Each wall is flat, endless, passes through zero and stands at right angles to its row. A trip goes straight from one point to another. List the walls that it crosses, first one first.

Walls:
(1): [-41 -20]
(2): [25  6]
(3): [1 8]
(4): [30 -4]
(5): [-46 -33]
(6): [-19  -8]
Trips:
[-13  23] to [-8 -4] => 5, 3
[-34 -16] to [-57 -18] => none

Walls:
(1): [ -4 -34 -16  13]
(2): [ -4 -15  60 -11]
(3): [ 5 41 -2 22]
(4): [  4  22 -35 -46]
(5): [ 26  -3 -49 -60]
(6): [ -3 -38 -24  43]
(7): [-15  14 -39  37]
(8): [-7 -9  8 25]
Trips:
[-23   1  14 -26] to [ -3  47  -3 -19] => 3, 2, 7
[ 29 -35  13 -33] to [ 40 -27  29  10] => 4, 6, 8, 5

Walls:
(1): [ -1   6  60 -13   3  12  26   8]
(2): [-22  -8  -5 -16  -2 -11   7   3]
(3): [-18 -11 -10  -7   4 -24 -24   9]
(4): [ 28  -6 -13  13  33  22  13  14]
(5): [ -7 -18 -23  12   1   0  11  16]
(6): [  7   2 -12  36   5  -1  -8  -4]
(7): [  8  -2   1  -3  28  20  -9 -10]
(8): [-26   3  11  14   9   9  23  -5]
(9): [  9 -20 -13  -8 -18  20  28 -11]
Trips:
[  3   2  -3  15  -6  21 -34  30] to [ 21   0  15   9  16  29  17 -35] => 3, 5, 1, 9, 8
[-23  14  21  16 -24 -11 -13  16] to [ 39 -19  -4 -32  45   6   5  -7] => 6, 8, 2, 7, 4, 3, 9
[ 43  11  29 -13  22  17 -17 -22] to [ 18 -26  -8  18  25  20  53  29] => 9, 6, 8, 5

Walls:
(1): [-13  25  22  24  60  -3   1 -16   1 -11   3]
(2): [ 19   8 -11 -17   5 -13 -39 -11  19  14  32]
(3): [-18  15 -31 -15  -5   6  22 -20   1  -4  15]
(4): [ -6 -25  23 -41 -10  25  -8 -10  -2 -12   8]
(5): [ 21   3 -19  28  20  26  -1  16   5 -12   2]
(6): [-30 -12 -10   4  -6  -3 -15  18 -14 -37  -2]
(7): [  0   0  36 -10  -9 -15 -10  14  -1  34  35]
(8): [ -6 -11   3   8 -35  -4 -23 -11 -12  -2  11]
Trips:
[-18  41 -20 -35 -14  16  -4 -10 -11   1   5] to [  6 -17  -4  16   8 -20   7   7  -1 -10  -7] => 8, 4, 2, 5, 1, 3
[ 12 -12 -13 -13   6  -5 -12  15  19  -3 -21] to [  6 -26 -23  -9 -30   1 -18  17  28   6  21] => 8, 7, 3

Walls:
(1): [ -2  -2  33  11 -10  14  12  12  11   7  21 -11]
(2): [ -8 -22 -27  -7 -10 -21 -26  13 -18  -1  31  33]
(3): [-17   7   0 -17   8   3 -25  19  -3  20  -5   8]
(4): [-24 -13 -10  29   1 -12  23 -12  16  11 -13 -10]
(5): [-23  -1  19   2  16 -12  30  18  15  -9  24  -4]
(6): [ 14  -1  31 -12 -32  -1 -19  22 -30 -10  -9  -3]
(7): [  8 -30   1 -15 -34  23  13  -9  -4  -7  -4 -18]
(8): [-11   5 -11  -8 -20  -4   3  10  60 -13 -22  -4]
Trips:
[  9   7   6   5  -8   8 -48 -14 -13  17 -47 -21] to [ 26 -38  -6 -26  14   5 -36  21  29 -42  -2  -8] => 8, 2
[ -5  -1  12  -8 -27 -11  30  15  12  26 -20   0] to [ 16  16   5  28  -3  35  11  -3  22  25 -13   1] => 3, 6, 5
[  7 -24  -3 -12  -4   2  -5  -7   0  -8 -10  -6] to [  8 -19  -2  -8 -13   9  13 -13   2 -16  -1  30] => none
